Rows are points. Examples show where two turns around zero, p and q, send a point. Write where each new point lands after one turn and then the other. Backwards means that the second turn is done in reverse. Each puzzle has new turns, and all numbers are rounded.

Turn p:
[-0.79  0.11 -0.26] => [ 0.26 -0.54 -0.58]
[ 0.26 -0.26  0.40] => [0.14 0.15 0.50]
[ 0.12 -0.10  0.16] => [0.04 0.07 0.21]
[ 0.09 -0.18 -0.70] => [ 0.05  0.46 -0.56]
[0.21 0.21 0.23] => [-0.26 -0.04  0.26]
[0.11 0.22 0.18] => [-0.23 -0.10  0.18]
Turn q:
[ 0.43  0.20 -0.15] => [ 0.44 -0.16  0.16]
[0.26 0.23 0.58] => [-0.09 -0.67  0.05]
[-0.16 -0.39  0.06] => [-0.17  0.14 -0.36]
[-0.14 -0.11 -0.64] => [0.23 0.62 0.06]
[-0.39  0.07  0.16] => [-0.41  0.05  0.09]
Where do these land?
p, then q: [ 0.50  0.24 -0.14] => [-0.41  0.11  0.38]
p, then q: [ 0.00  0.36 -0.44] => [-0.05  0.54  0.18]
p, then q: [-0.31 -0.23  0.47] => [ 0.15 -0.37 -0.46]
p, then q: [-0.18 -0.37  0.11] => [ 0.31 -0.27 -0.10]

Turn p:
[0.15 0.02 0.20 0.35] => [-0.17 -0.37 -0.09  0.12]
[-0.35  0.37 -0.30  0.09] => [0.48 0.08 0.02 0.34]
[-0.22 -0.07  0.12 -0.31] => [ 0.16  0.10  0.18 -0.30]
[ 0.11 -0.27 -0.16  0.67] => [-0.42 -0.24  0.16  0.55]
[ 0.31 -0.05  0.14 -0.80] => [-0.06  0.42 -0.27 -0.71]
Turn q:
[-0.44  0.08  0.28 -0.30] => [-0.51 -0.06 -0.19 -0.27]
[ 0.08  0.05 -1.10 -0.16] => [ 0.61  0.63 -0.64  0.24]
[-0.02 -0.08  0.16 -0.23] => [-0.25 -0.08 -0.05  0.11]
[ 0.16  0.10  0.28 -0.28] => [-0.20 -0.35 -0.10  0.14]
[ 0.13  0.04 -0.07  0.60] => [ 0.44  0.04  0.40 -0.18]
[0.13 0.09 0.19 0.56] => [ 0.28 -0.17  0.47 -0.22]
[-0.03 -0.28  0.27 -0.18] => [-0.37 -0.02  0.13  0.17]
Where do these land?
p, then q: [-0.13 -0.51 -0.32 -0.02] => [-0.19 -0.33  0.08 -0.48]
p, then q: [ 0.09 -0.43  0.05  0.34] => [-0.35  0.17  0.24 -0.32]
q, then p: [ 0.09 -0.18  0.41 -0.09] => [ 0.01 -0.24  0.39 -0.06]
q, then p backwards: [ 0.25  0.18 -0.04 -0.09] => [-0.03  0.26  0.07  0.17]
q, then p: [-0.30  0.94 -0.10 -0.15] => [-0.20  0.98  0.02 -0.11]

Turn p:
[0.19 0.33 0.04 0.22] => [-0.04  0.43  0.10 -0.01]
[ 0.05  0.16 -0.42  0.64] => [-0.49  0.41 -0.04  0.45]
[-0.43  0.05  0.17  0.02] => [-0.13 -0.06 -0.34 -0.28]
[-0.16  0.03  0.12 -0.64] => [ 0.54 -0.27 -0.21 -0.22]
[ 0.36 -0.58  0.08 -0.23] => [ 0.12 -0.50  0.50  0.06]
Turn q:
[-0.57  0.09  0.22 -0.96] => [ 0.50  0.90 -0.45  0.20]
[ 0.17 -0.06 -0.44  0.21] => [-0.18 -0.33  0.18  0.32]
[ 0.25 -0.06  0.22  0.33] => [-0.06 -0.29  0.13 -0.35]
[ 0.19  0.03  0.05 -0.45] => [0.40 0.22 0.17 0.08]
[-0.36  0.28 -0.33  0.31] => [-0.59  0.08 -0.09  0.22]
[ 0.08 -0.32  0.13  0.32] => [-0.01 -0.41 -0.13 -0.21]
[0.25 0.05 0.15 0.23] => [-0.06 -0.17  0.21 -0.26]
Where do these land?
p, then q backwards: [-0.68  0.03  0.30  0.09] => [-0.42 -0.17  0.41  0.44]
p, then q: [ 0.34  0.18  0.36 -0.05] => [ 0.25  0.32  0.22 -0.26]
p, then q backwards: [-0.08 -0.17 -0.61 -0.29] => [-0.08 -0.47 -0.48 -0.18]
q, then p: [-0.08 -0.38 -0.22 -0.05] => [-0.27 -0.07  0.17  0.31]
p, then q: [0.50 0.34 0.17 0.30] => [-0.14  0.50  0.20 -0.42]

Turn p:
[ 0.01 -0.85 -0.02  0.23 -0.36  0.10] => [ 0.19 -0.60 -0.30 -0.64 -0.14 -0.01]
[ 0.26  0.31 -0.05  0.24 -0.42  0.12] => [-0.16  0.02 -0.51  0.19  0.25 -0.16]
[-0.23 -0.19  0.35 -0.07  0.93  0.52] => [ 0.45  0.75  0.50 -0.53 -0.19  0.12]
[ 0.17  0.29 -0.25 -0.01  0.04 -0.39] => [-0.14 -0.05 -0.04  0.50 -0.07  0.23]
[ 0.28  0.20 -0.19 -0.22 -0.39  0.25] => [ 0.19 -0.10 -0.27  0.31  0.24 -0.38]
[-0.52  0.19 -0.27 -0.06  0.04 -0.35] => [-0.26 -0.19  0.44  0.18  0.27  0.32]
[ 0.03  0.05  0.43 -0.11  0.16 -0.24] => [-0.27  0.18  0.18 -0.01 -0.36 -0.12]
Turn q:
[ 0.48 -0.06  0.51  0.43  0.26 -0.23] => [ 0.33  0.21 -0.31 -0.59 -0.42  0.14]
[ 0.18 -0.38 -0.51 -0.23 -0.23  0.63] => [ 0.02 -0.50  0.10  0.03  0.80  0.20]
[ 0.02  0.23  0.01  0.06 -0.35 -0.62] => [-0.45 -0.01  0.06 -0.21 -0.42 -0.37]
[ 0.17 -0.32  0.02  0.00  0.35 -0.20] => [ 0.32  0.03 -0.35 -0.12  0.03 -0.23]
[-0.29  0.28 -0.04  0.38  0.13 -0.14] => [ 0.14 -0.02  0.24  0.19 -0.48 -0.04]
[-0.36  0.63  0.04 -0.57 -0.02  0.08] => [-0.55  0.26 -0.04  0.67 -0.06  0.19]
[-0.19 -0.38 -0.01 -0.09 -0.14  0.48] => [0.17 0.06 0.29 0.04 0.55 0.12]
Where do these land?
p, then q: [ 0.32  0.33  0.38 -0.40  0.47 -0.23] => [-0.40  0.10  0.46 -0.28 -0.55  0.16]
q, then p backwards: [ 0.00 -0.10 -0.36 -0.20  0.10  0.39] => [-0.11  0.14 -0.51 -0.02 -0.23 -0.02]
p, then q: [ 0.44 -0.49 -0.38  0.19  0.04 -0.17] => [-0.02 -0.50  0.10 -0.32  0.52  0.09]
p, then q: [-0.40 -0.42  0.35  0.50 -0.26  0.33] => [-0.26  0.17 -0.42  0.57  0.48 -0.25]
p, then q backwards: [ 0.45  0.39  0.24 -0.02 -0.42 -0.49] => [-0.10  0.51 -0.30 -0.50  0.10 -0.46]
p, then q: [-0.20  0.42 -0.14 -0.04  0.26  0.01] => [ 0.20  0.15  0.03  0.09 -0.32  0.36]
q, then p: [-0.07  0.23 -0.04  0.25 -0.53 -0.03] => [-0.25 -0.05  0.27 -0.36  0.00 -0.37]
q, then p: [-0.54 -0.36 -0.04 -0.28  0.34  0.18] => [-0.18  0.45 -0.33  0.18 -0.28  0.45]

Turn p:
[ 0.30  0.15  0.22  0.51  0.29 -0.11 -0.57  0.10] => [ 0.34  0.36  0.01  0.27 -0.15  0.40  0.21  0.55]
[ 0.21 -0.05 -0.46  0.48 -0.12  0.37  0.31 -0.18] => [-0.60 -0.24  0.16 -0.21  0.18  0.10 -0.01  0.48]
[-0.22 -0.26  0.11 -0.25  0.36 -0.54  0.26  0.41] => [ 0.38 -0.18 -0.21  0.08  0.34  0.36  0.05 -0.61]
[ 0.17 -0.30  0.34 -0.11  0.07  0.35  0.29 -0.33] => [-0.13 -0.14 -0.06  0.32  0.20 -0.27 -0.54  0.12]
[ 0.21  1.33  0.04  0.00 -0.62 -0.09 -0.39 -0.26] => [-0.03 -0.01  0.52  0.02 -1.34 -0.28  0.48  0.21]
[-0.52 -0.22 -0.03 -0.58  0.26  0.21  0.06  0.08] => [-0.12  0.18 -0.41  0.07  0.30 -0.36  0.02 -0.58]
[ 0.27 -0.15  0.21  0.49  0.17  0.16  0.33  0.20] => [ 0.03 -0.41 -0.18  0.18  0.24  0.26 -0.09  0.46]
[-0.16 -0.33 -0.13 -0.14 -0.19  0.33 -0.05  0.03] => [-0.11  0.11 -0.14 -0.28  0.27 -0.34 -0.10  0.02]
[ 0.25 -0.36  0.01 -0.13  0.00 -0.16  0.06  0.38] => [ 0.39 -0.16  0.11 -0.08  0.43  0.02  0.03 -0.04]
[-0.66 -0.13  0.09 -0.04 -0.45 -0.22 -0.10 -0.15] => [ 0.04  0.18 -0.31 -0.55 -0.33 -0.03 -0.30 -0.33]
[ 0.17  0.33 -0.39 -0.23  0.24 -0.31 -0.20 -0.28] => [-0.18  0.30  0.51  0.19 -0.15  0.16  0.26 -0.28]
Turn q:
[ 0.01  0.02 -0.26  0.02 -0.27  0.28  0.23 -0.09] => [-0.30  0.05 -0.05  0.24  0.11 -0.33 -0.07 -0.03]
[ 0.24  0.19 -0.12  0.14  0.09 -0.36  0.40  0.42] => [ 0.05  0.34 -0.27 -0.51 -0.08 -0.27  0.11 -0.23]
[-0.57 -0.33  0.41 -0.67 -0.13 -0.22 -0.39 -0.04] => [ 0.31 -0.17 -0.19  0.49  0.10  0.73  0.51  0.24]
[-0.15 -0.01  0.52  0.03 -0.03  0.32 -0.50  0.23] => [ 0.37  0.01  0.60  0.20 -0.04  0.16  0.25  0.27]
[ 0.17  0.07 -0.45  0.22  0.53  0.23  0.42 -0.02] => [-0.29  0.31  0.04 -0.19 -0.03 -0.11 -0.55 -0.50]
[-0.11 -0.19  0.15  0.03 -0.07 -0.15 -0.89 -0.03] => [ 0.42 -0.51  0.23  0.20 -0.45  0.27  0.14  0.26]
[ 0.21  0.70 -0.52  0.29  0.13  0.05  0.29  0.08] => [-0.05 -0.03  0.02 -0.33  0.15 -0.64 -0.23 -0.63]
[ 0.35 -0.38 -0.32 -0.16 -0.18  0.16  0.49 -0.09] => [-0.37  0.36 -0.44  0.18  0.00 -0.23 -0.34  0.19]
[-0.14 -0.21 -0.19  0.37 -0.10 -0.01  0.56 -0.20] => [-0.74  0.10 -0.11 -0.15 -0.01 -0.07 -0.01 -0.05]
[ 0.01  0.14  0.79 -0.26  0.02 -0.29 -0.62 -0.27] => [ 0.61 -0.48  0.19 -0.14  0.26  0.49  0.18  0.50]
Where do these land?
p, then q backwards: [ 0.33  0.47  0.08  0.45 -0.20  0.24  0.13  0.51] => [-0.05 -0.15  0.33  0.11 -0.61 -0.38 -0.49 -0.11]
q, then p: [-0.30  0.26  0.13  0.52  0.39  0.10  0.15  0.31] => [ 0.00 -0.08 -0.09  0.38 -0.42 -0.33 -0.44 -0.29]
p, then q: [ 0.36  0.36  0.10  0.48 -0.20  0.15 -0.13 -0.28] => [ 0.13  0.31  0.18  0.10 -0.16 -0.27  0.61  0.19]
p, then q backwards: [ 0.42 -0.40 -0.04  0.26 -0.04  0.08 -0.17  0.17] => [ 0.26  0.09  0.58 -0.16 -0.06  0.13 -0.01 -0.14]
q, then p: [ 0.34  0.35  0.42 -0.51  0.24  0.05 -0.39 -0.34] => [ 0.31  0.25  0.21  0.50  0.57 -0.02  0.18  0.44]
p, then q: [-0.31 -0.51 -0.51 -0.28 -0.04 -0.54  0.05  0.11] => [ 0.15 -0.19 -0.01  0.22  0.62  0.43 -0.57 -0.05]
p, then q: [ 0.11  0.04 -0.03  0.07 -0.10 -0.34  0.57 -0.11] => [-0.14  0.00  0.20  0.36 -0.13  0.33 -0.08  0.40]
p, then q: [-0.13 -0.55 -0.27 -0.30  0.20 -0.07  0.45 -0.43] => [ 0.07 -0.49  0.36  0.13  0.01  0.66 -0.20 -0.21]
q, then p: [-0.38  0.23 -0.30 -0.52 -0.07  0.38 -0.24 -0.46] => [-0.24  0.33 -0.19  0.09  0.28  0.57 -0.29  0.53]
p, then q backwards: [-0.44 -0.24  0.41 -0.17 -0.20 -0.06 -0.41  0.51] => [ 0.43  0.28 -0.11 -0.42  0.07 -0.49  0.03  0.47]

Turn p:
[ 0.29 -0.15  0.44 -0.06 -0.14 -0.27  0.24  0.26] => [-0.31 -0.24  0.29  0.09 -0.31  0.01  0.30 -0.30]
[-0.46 -0.21  0.02 -0.33 -0.38  0.05 -0.27 -0.09] => [ 0.27 -0.27  0.22 -0.19  0.09 -0.20 -0.54 -0.15]
[-0.37  0.28 -0.56  0.38 -0.28  0.08  0.33  0.10] => [ 0.17  0.40  0.13 -0.39  0.46  0.55 -0.03  0.00]
[-0.15  0.18  0.23 -0.16 -0.03  0.39  0.24 -0.04] => [-0.27 -0.09 -0.11 -0.15 -0.18  0.26 -0.35  0.09]
[ 0.74 -0.11 -0.52  0.12 -0.08 -0.10 -0.04  0.13] => [ 0.18  0.23  0.17 -0.23 -0.08 -0.23  0.73  0.35]
[ 0.21  0.15  0.45 -0.03 -0.28  0.16 -1.11 -0.13] => [-0.33 -0.35 -0.33 -0.23  0.29 -1.06 -0.17 -0.05]
[-0.21 -0.22  0.25  0.05 -0.14 -0.03  0.25 -0.35] => [ 0.14 -0.02 -0.13 -0.05 -0.27  0.15 -0.20 -0.43]
[-0.45 -0.01  0.08  0.14  0.62  0.32  0.06  0.12] => [ 0.02 -0.23 -0.42  0.41  0.21  0.45 -0.22  0.21]
[-0.36  0.02 -0.51  0.16  0.74  0.05  0.04 -0.01] => [ 0.40  0.22 -0.29  0.50  0.33  0.38 -0.05  0.40]
[ 0.75  0.07  0.12 -0.29 -0.03 -0.64  0.26  0.00] => [-0.27  0.33  0.47  0.24 -0.56 -0.31  0.51 -0.10]
Turn q:
[-0.41 -0.37  0.50 -0.06 -0.14 -0.05 -0.13  0.02] => [-0.11  0.13  0.02  0.29 -0.05 -0.36  0.59 -0.04]
[0.71 0.13 0.19 0.05 0.13 0.06 0.10 0.19] => [-0.38 -0.25  0.13 -0.34 -0.35  0.30 -0.18 -0.19]
[ 0.20  0.09  0.02  0.62  0.31 -0.15  0.16  0.17] => [-0.17 -0.62 -0.06 -0.36  0.10 -0.17 -0.14  0.02]
[ 0.47  0.40  0.19 -0.33  0.46 -0.43  0.11 -0.07] => [-0.50  0.10 -0.48 -0.21 -0.21  0.10 -0.46 -0.37]
[ 0.21  0.39 -0.26 -0.38  0.12 -0.11 -0.38  0.35] => [-0.08 -0.02 -0.14  0.43 -0.31  0.27 -0.57  0.01]
[-0.23 -0.39 -0.40 -0.12 -0.44 -0.05 -0.33 -0.27] => [0.17 0.36 0.39 0.43 0.49 0.05 0.07 0.12]
[ 0.33  0.38 -0.17  0.18 -0.18 -0.22  0.44  0.37] => [-0.21 -0.36 -0.29 -0.28  0.01  0.51 -0.13  0.33]
[-0.62 -0.47 -0.28 -0.19  0.13  0.56  0.18 -0.28] => [ 0.64  0.54  0.27 -0.12  0.02 -0.49  0.15  0.31]
[-0.65 -0.15  0.22  0.24 -0.38  0.41 -0.15 -0.49] => [ 0.66  0.11  0.15  0.15  0.29 -0.22  0.67 -0.22]
Where do these land?
p, then q: [-0.96 -0.16  0.12 -0.19  0.22 -0.24  0.64  0.23] => [ 0.46 -0.37  0.76 -0.09 -0.23 -0.20  0.25 -0.69]
p, then q: [-0.74 -0.11 -0.16 -0.42 -0.22  0.15 -0.20  0.20] => [-0.34 -0.08  0.46  0.35 -0.36 -0.35 -0.11 -0.45]
p, then q backwards: [ 0.42 -0.20 -0.07 -0.06 -0.25 -0.23  0.27 -0.14] => [ 0.03 -0.19  0.38 -0.15  0.01  0.47  0.07 -0.04]
q, then p: [ 0.22 -0.03 -0.16  0.28 -0.26  0.48 -0.26  0.10] => [-0.20 -0.45 -0.25 -0.14 -0.38 -0.09  0.15 -0.18]
p, then q backwards: [ 0.00  0.02 -0.19 -0.15 -0.01 -0.12 -0.31  0.38] => [-0.14 -0.37 -0.21  0.31 -0.09 -0.04 -0.09  0.04]
q, then p: [ 0.18 -0.17 -0.14  0.25  0.17 -0.06  0.23  0.17] => [ 0.06 -0.34  0.25  0.22  0.02 -0.07 -0.15  0.02]
q, then p backwards: [ 0.36  0.24 -0.18 -0.49  0.27  0.31 -0.18 -0.34] => [-0.40  0.08  0.00 -0.18 -0.26 -0.19  0.40 -0.56]
q, then p: [-0.03 -0.17  0.26  0.21 -0.25 -0.02 -0.20  0.35] => [ 0.11 -0.22 -0.02 -0.05 -0.06  0.40  0.12 -0.36]
q, then p: [-0.29  0.68 -0.24  0.26  0.06 -0.04  0.17  0.06] => [ 0.45 -0.06  0.03 -0.10 -0.05 -0.20  0.43  0.51]
q, then p: [ 0.51 -0.11  0.87  0.00 -0.18 -0.11 -0.16  0.19] => [ 0.31  0.02 -0.08 -0.33 -0.19  0.49 -0.59 -0.55]
p, then q: [ 0.33  0.03 -0.10  0.32  0.46 -0.10  0.00 -1.19] => [ 0.26 -0.24 -0.25 -0.02  0.64  0.93 -0.63  0.11]
